Each row is a point. Two turns around zero, p and q, are shown by what they do to some points. Write where each new point lands after one turn and then the other. Backwards means that the second turn is done in reverse. Each puzzle has new turns, and all numbers are rounded.
(in the rows, 100 means zero)

Turn p:
113  118 => 120  90
91  121 => 119  112
124  49 => 54  68
55  86 => 78  142
117  126 => 129  88
Turn q:
101  102 => 102  100
135  62 => 74  55
137  106 => 117  67
68  124 => 113  138
59  106 => 93  141
Where do these land?
p, then q backwards: 85  58 => 79  60
q, then p: 97  138 => 120  68
p, then q: 136  95 => 66  88
p, then q: 81  71 => 103  135
q, then p backwards: 101  138 => 96  138

Turn p:
137  47  146  130 => 58  67  153  62
81  127  102  88 => 99  116  82  126
79  127  78  131 => 120  72  77  131
115  125  83  89 => 127  116  107  115
87  74  91  62 => 97  129  79  67
Turn q:
132  146  116  130 => 75  158  84  92
83  112  122  76 => 99  97  127  73
46  54  79  96 => 121  49  132  137
102  73  108  103 => 127  95  97  106
144  145  84  112 => 59  132  61  90
93  71  91  83 => 118  69  99  102
Where do these land?
p, then q: 108  120  63  149 => 144  107  55  117
q, then p: 77  116  82  71 => 68  104  79  78
p, then q: 146  103  135  119 => 138  128  135  87
q, then p backwards: 75  87  139  77 => 147  84  82  105
p, then q: 99  100  50  110 => 107  92  51  93
q, then p backwards: 94  74  131  74 => 129  84  66  108

Turn p:
92  91  78  150  135  94 => 73  135  108  126  132  126
98  107  153  84  64  100 => 114  70  98  86  99  44
71  125  83  84  92  115 => 99  116  119  65  79  102
122  101  122  74  31  131 => 148  72  117  105  58  54
93  72  82  110  165  99 => 50  99  95  116  116  149
125  134  109  83  86  106 => 140  82  108  80  104  98
100  71  72  116  126  55 => 78  127  56  122  112  128
Turn q:
105  112  66  68  125  142 => 60  121  78  84  79  139
93  106  35  106  51  96 => 103  99  49  132  49  78
96  87  119  105  107  85 => 117  100  110  94  120  95
87  77  118  65  113  111 => 110  105  101  54  105  116
125  138  97  47  92  125 => 55  116  120  72  54  103
81  97  94  134  107  88 => 107  89  82  122  127  93
98  61  160  155  105  101 => 146  56  135  113  149  117
119  65  117  144  107  61 => 150  107  121  136  133  95
96  156  94  76  94  91 => 52  108  103  92  86  65
Where do these land?
p, then q: 133  93  122  58  49  121 => 163  115  124  121  67  91
p, then q: 113  89  105  129  148  101 => 88  84  85  99  140  135
p, then q backwards: 103  92  74  87  108  96 => 108  90  82  94  102  121
q, then p: 102  100  76  110  66  47 => 136  132  64  111  131  100
p, then q: 103  166  79  141  125  112 => 48  107  149  71  121  128
q, then p: 81  83  100  123  88  119 => 94  98  102  134  85  116
q, then p backwards: 64  61  125  40  151  91 => 75  183  89  92  120  61
q, then p: 128  129  119  84  103  115 => 83  90  107  81  99  59
p, then q: 73  87  100  128  63  98 => 88  99  107  119  112  51

Turn p:
109  139  117  106  135  106  78  136 => 127  93  93  120  86  65  71  138
71  113  51  89  109  65  87  101 => 76  65  77  63  83  95  120  124
85  136  25  88  84  103  114  130 => 77  49  67  100  52  139  100  123
104  121  114  88  124  115  125  103 => 106  116  82  118  114  110  80  125
146  58  131  80  66  102  90  36 => 103  176  141  85  102  114  134  61
137  90  91  109  126  100  113  139 => 143  84  110  89  97  119  67  113
122  66  158  98  49  81  105  79 => 131  137  122  114  124  100  148  50
80  54  160  99  67  131  60  63 => 72  137  161  130  128  65  127  59
98  97  90  129  109  110  102  99 => 94  91  97  94  99  96  73  84
56  95  53  78  110  84  120  110 => 66  57  81  78  112  125  114  126
92  131  111  137  122  102  105  103 => 105  96  68  109  103  72  67  96
Turn q:
103  117  95  101  135  95  143  105 => 106  116  91  114  108  148  95  79
88  124  129  94  69  78  49  77 => 85  80  132  122  101  39  84  91
108  108  51  149  89  104  109  108 => 121  127  57  68  87  90  99  71
120  115  107  102  111  74  87  134 => 96  121  95  127  72  99  74  110
75  104  121  70  139  64  65  113 => 43  95  101  150  103  98  88  116
118  68  135  114  86  79  77  60 => 128  91  109  130  125  55  121  124
94  65  78  46  54  101  155  84 => 102  128  147  41  147  123  111  126
91  65  109  135  76  147  134  112 => 131  97  102  64  76  115  160  98
104  133  76  90  140  158  83  107 => 90  46  68  84  81  135  69  84
Where do these land?
q, then p: 115  142  64  121  119  59  93  62 => 79  117  89  42  66  61  82  108
q, then p: 93  58  120  66  57  96  125  134 => 133  95  85  166  123  104  114  124
q, then p: 122  61  122  144  59  98  77  85 => 165  96  72  74  99  127  120  94
q, then p: 98  143  125  123  104  130  95  116 => 87  124  119  99  94  108  120  49
p, then q: 104  82  110  83  101  58  76  53 => 86  117  139  111  124  139  72  83
p, then q: 86  147  110  129  142  134  125  86 => 60  99  48  97  85  58  76  85
q, then p: 127  83  72  54  97  126  114  136 => 98  83  140  147  80  108  108  138
q, then p: 84  64  121  98  134  102  127  137 => 88  77  84  147  105  130  70  85
p, then q backwards: 82  139  81  80  63  94  43  106 => 73  78  139  128  91  112  57  141
q, then p: 87  82  76  102  124  104  124  84 => 78  101  95  94  103  121  70  124

Turn p:
114  84  108  128  93  137  88  50  136 => 136  87  85  118  68  148  114  77  76
127  65  148  58  109  125  31  73  85 => 108  20  63  122  75  107  75  146  72
115  148  75  99  104  113  122  136  107 => 92  140  121  127  97  58  124  92  103
107  121  73  96  65  97  101  124  135 => 82  145  82  112  75  83  95  77  103
91  86  144  122  66  80  118  121  111 => 82  89  120  63  83  97  71  59  92
96  77  69  106  64  125  121  82  66 => 101  98  62  66  114  101  148  86  92
47  95  107  129  84  116  114  79  114 => 94  110  117  65  77  148  122  89  102
81  143  80  133  112  52  101  84  54 => 57  115  125  110  170  125  111  98  109
112  110  112  48  147  55  107  115  86 => 108  105  120  107  137  64  54  150  101
109  70  84  81  155  100  98  134  105 => 139  92  104  109  104  70  87  127  148
Turn q:
83  94  65  53  74  100  83  101  96 => 124  79  94  65  125  124  135  100  106
97  107  108  71  107  75  121  118  66 => 99  109  138  64  105  93  100  124  89
88  95  124  128  109  70  133  87  112 => 83  95  117  114  78  49  96  98  104
100  92  67  104  87  96  127  93  47 => 63  95  139  76  92  127  121  97  115
62  92  105  123  113  94  92  126  65 => 77  65  114  78  98  103  58  105  97
160  150  123  113  58  143  68  82  137 => 150  153  72  165  99  132  93  100  141
120  175  129  99  84  147  87  50  133 => 147  168  59  119  79  102  87  81  157
73  52  93  127  155  77  111  93  94 => 53  65  98  90  73  71  93  81  54
83  107  55  92  80  77  105  133  98 => 87  68  99  81  119  109  124  141  116
105  89  79  93  142  93  115  126  94 => 66  104  93  82  105  98  104  121  63
147  96  132  89  75  112  32  75  146 => 179  111  73  158  95  122  103  82  85
81  49  120  107  115  116  126  117  112 => 72  87  106  109  134  70  87  70  73
Where do these land?
p, then q backwards: 106  75  74  86  78  92  142  75  149 => 110  129  125  56  129  131  73  72  105
p, then q backwards: 109  107  77  129  134  79  97  78  93 => 119  92  104  94  56  128  95  118  105
p, then q: 114  109  152  84  70  56  68  137  76 => 127  22  99  70  85  98  80  83  80
p, then q backwards: 139  132  83  114  128  80  61  110  135 => 136  99  137  153  75  122  97  102  124
p, then q backwards: 80  56  66  72  85  104  94  83  109 => 88  147  72  81  116  113  73  97  116
p, then q backwards: 94  52  148  100  110  92  69  109  91 => 49  99  97  127  93  80  64  116  77
q, then p: 107  124  136  114  67  83  104  85  60 => 88  80  110  116  58  103  67  78  67
p, then q: 114  59  62  132  52  143  128  99  76 => 74  129  109  77  89  85  183  81  106
q, then p backwards: 84  96  75  75  130  113  78  70  121 => 109  68  84  98  54  122  110  82  100
p, then q: 135  130  99  128  118  131  123  83  68 => 57  125  140  109  73  75  90  86  86
p, then q: 51  137  145  101  102  100  112  139  147 => 170  94  123  105  121  82  60  95  143
p, then q backwards: 67  123  83  66  126  126  124  132  75 => 108  132  90  79  91  54  152  109  106

Turn p:
98  68  87  100  135  139  75  135  122  88  61 => 55  118  101  70  137  104  112  80  130  91  59
119  60  95  51  121  90  107  123  121  123  85 => 88  135  103  103  121  141  62  75  118  124  85
70  113  163  119  97  64  116  86  58  147  140 => 131  82  127  163  95  59  106  76  57  133  140
111  115  123  96  95  107  115  70  68  81  81 => 103  85  110  94  66  104  102  85  61  79  93
137  81  82  98  153  112  68  100  154  98  88 => 75  143  70  76  156  126  97  90  112  68  103
127  74  106  81  109  90  51  143  113  97  106 => 74  111  128  118  147  139  98  110  125  91  99
71  115  70  116  97  116  136  70  63  79  124 => 119  100  90  75  43  78  140  109  90  119  112
77  100  128  119  60  112  104  82  128  107  111 => 93  75  67  131  101  71  94  123  82  109  87
107  135  102  70  107  111  76  138  135  118  96 => 81  91  115  73  148  102  60  119  106  108  111
93  108  92  128  56  128  97  51  65  126  119 => 145  103  97  112  78  67  128  139  58  102  76
87  129  95  134  78  24  155  99  45  112  84 => 167  72  125  125  36  68  84  65  125  91  131
88  95  77  67  109  89  63  107  138  65  86 => 85  75  77  73  131  149  104  104  129  100  96
116  107  83  121  83  120  137  96  92  59  118 => 81  109  90  89  43  90  112  126  104  83  109
Turn q:
96  57  87  102  106  88  106  128  102  106  120 => 84  121  94  109  120  103  139  106  122  106  112
92  124  130  71  122  95  119  155  83  123  113 => 113  128  144  106  96  49  110  106  96  103  139
139  114  131  108  72  81  113  47  139  55  116 => 123  83  96  49  109  143  69  96  113  37  87
155  117  93  118  107  139  102  67  110  34  110 => 86  105  90  87  63  155  65  138  84  47  83
72  69  96  112  153  101  72  97  100  127  74 => 103  84  92  142  95  76  150  99  90  114  62
41  86  64  113  110  108  47  125  142  159  82 => 87  66  106  153  161  88  136  94  64  156  79
80  57  87  76  87  107  104  121  118  155  53 => 136  111  88  141  137  88  111  102  121  161  87
123  124  104  159  79  104  143  53  117  73  112 => 94  75  53  89  103  119  53  97  103  33  111
87  124  86  71  105  68  128  118  80  80  95 => 76  114  134  94  88  73  77  86  135  103  104
98  120  131  99  59  87  86  124  60  80  88 => 101  85  105  44  80  77  86  116  105  128  125
144  108  83  97  104  95  92  79  80  111  114 => 94  137  83  83  87  109  93  82  77  91  85
74  102  107  75  95  128  88  85  68  97  122 => 104  90  115  103  61  120  109  79  89  121  126
Where do these land?
q, then p: 55  100  97  83  148  159  87  69  87  110  118 => 108  108  98  148  53  51  124  118  82  78  69
q, then p: 96  55  61  95  94  89  142  88  104  137  43 => 138  122  56  73  142  70  83  97  130  57  104
p, then q backwards: 90  77  120  137  96  67  79  144  100  96  122 => 50  78  87  98  125  97  138  126  120  101  105
q, then p backwards: 104  120  74  48  58  83  109  93  107  104  115 => 112  96  95  53  139  85  111  132  98  127  83
q, then p: 124  123  106  102  57  78  151  130  83  50  50 => 87  68  98  103  178  142  77  132  138  111  112
p, then q: 100  144  93  169  109  75  112  60  93  77  94 => 60  129  97  55  102  141  92  90  152  72  103
p, then q: 108  140  97  145  82  151  71  107  131  74  135 => 50  112  147  103  112  67  124  115  153  108  125
p, then q: 119  114  120  39  130  139  75  112  100  106  112 => 123  94  133  125  48  75  124  88  74  123  123
q, then p: 104  93  102  93  105  113  145  121  115  137  113 => 99  111  95  97  105  82  113  112  99  71  154
p, then q: 93  100  115  159  74  77  83  101  90  121  84 => 84  98  72  73  113  88  110  122  129  58  71
q, then p backwards: 109  47  121  82  101  93  78  72  88  113  125 => 83  73  63  97  129  90  89  64  71  81  99
p, then q backwards: 113  102  80  88  138  106  96  99  70  101  115 => 116  92  112  68  94  94  87  113  92  104  137
p, then q backwards: 86  86  114  59  106  70  76  105  133  73  74 => 75  87  69  113  61  100  97  60  130  83  110
